Every row gives one point. To make a cloud, some directions were put in groups of two or more. Within a group, all points are equally far from the middle, so they leave a hole (a ring in 2 directions, a hollow ball in 3). The other directions are filled evenly. Then the cloud was stretched, turned, moved and blurred a little. How many holes are there, and how many directions does each take, smallest first?
(in the rows, 128 means zero)

Cloud, 21 rows:
[[ 87 154 142]
 [149 103 117]
 [ 90 114 105]
 [133 100 124]
 [137  85 120]
 [110 129  76]
 [ 86 157 113]
 [114 127 110]
 [132  71 126]
 [ 97 167 121]
 [138 133 110]
 [109 166 114]
 [155 140 151]
 [ 96  95 135]
 [118 154 151]
 [115 154 160]
 [124 151 168]
 [110 172 118]
 [ 91 157 165]
 [ 94 150 135]
 [155  84 107]]
Holes: 0

Cloud:
[[126 160 144]
 [186 127 129]
 [146 158 119]
 [175  99  88]
 [166 153 109]
 [151 128 140]
 [175 111 116]
 [119 117 133]
 [129  83 119]
 [123 152 149]
 [141 142  95]
 [148 154 100]
 [181 111 145]
 [187 121 114]
 [175  95  96]
 [128 146 119]
 [134 120 143]
 [125 159  97]
 [160 104 157]
 [129 146  90]
 [154  99 126]]
Holes: 0

Cloud:
[[ 99 130 158 105]
 [149 128 119 122]
 [137 130 124 147]
 [134 140 136 164]
 [149 150 166 167]
 [167 112 123  99]
 [140 110 180 144]
 [145  99 109 173]
 [142 117 174 124]
 [139 139  88 132]
 [168 107 133 125]
 [116 107 186 142]
 [120  79 132 102]
 [143 133 158 116]
 [124 148 151 171]
 [134 140  84 100]
 [168 132 101 131]
 [147 108 109 178]
 [102 104 177 161]
 [107  92 168  95]
 [176 105 109 127]
 [184 100 105 145]
 [101 102 146 116]
 [153 152 150 153]
 [126  88  92  97]
 [125  94 167 116]
 [161 148  98 165]
 [134  97 145 106]
 [110 156 161 115]
 [114 146 135 153]
 [133 122 149 186]
 [150 158 129 140]]
Holes: 0

Cloud:
[[142 127 140 159  80 126]
 [115 120 130 156 152 142]
 [126 105 150  84 155 168]
 [138 139 125 104 109 168]
 [ 98 132 122 157  85  91]
 [124  89 119  76 179 121]
 [ 88  80 119 130 124 119]
 [125 112 106 138  78 135]
 [109 122 123 126  96  86]
 [130 110  90 155  85 130]
 [128 141 157 114 131 144]
 [135 111 155  81 174 133]
 [163  91 127  85 130 126]
 [131 159 151 101 107 148]
 [140  99  88  97 160 113]
 [ 94 141 133 100  99 129]
 [133  84 106 145 135 160]
 [133 120 186 125  94 137]
 [182 166 139 134 140 132]
 [115  99  69 122  92 102]
 [132 181 173  92 131 141]
 [122 110  85 103 146 137]
 [107 124  84 133  97 106]
 [126  82 138 157  91 113]
 [130 102 149  98 117 121]
 [185 118 150  92  92 142]
 [144 152 136 115  80  97]
 [ 96  69 134 141 120 136]
 [148 127 173 166 111 117]
 [112 101 102 136 150 131]
 [156  89 101 142 109 164]
 [120 109 116 134  89 137]
 [148 131 158 141  80 108]
 [110  99  96 149 127 110]
 [106 116 125  66 110 143]
 [135 105  99 160  93  90]
 [106 136  95 125 149 141]
 [124 119 129 146  76 106]
 [108 134 157 128  86  77]
 [144 162 108 129  99 124]
 [146 145 100  85  85 139]
 [160 128 142 102  85 139]
 [123 168 118 164 124 160]
 [153 162  91  89 155 103]
 [ 99 134 148 132 121 123]
 [146 123 197 132  80 123]
 [148 103 139  78  94 152]
 [107 146 161 114 141 163]
 [123 113 135 133  89 117]
 [107 141 124 115 107 103]]
Holes: 0
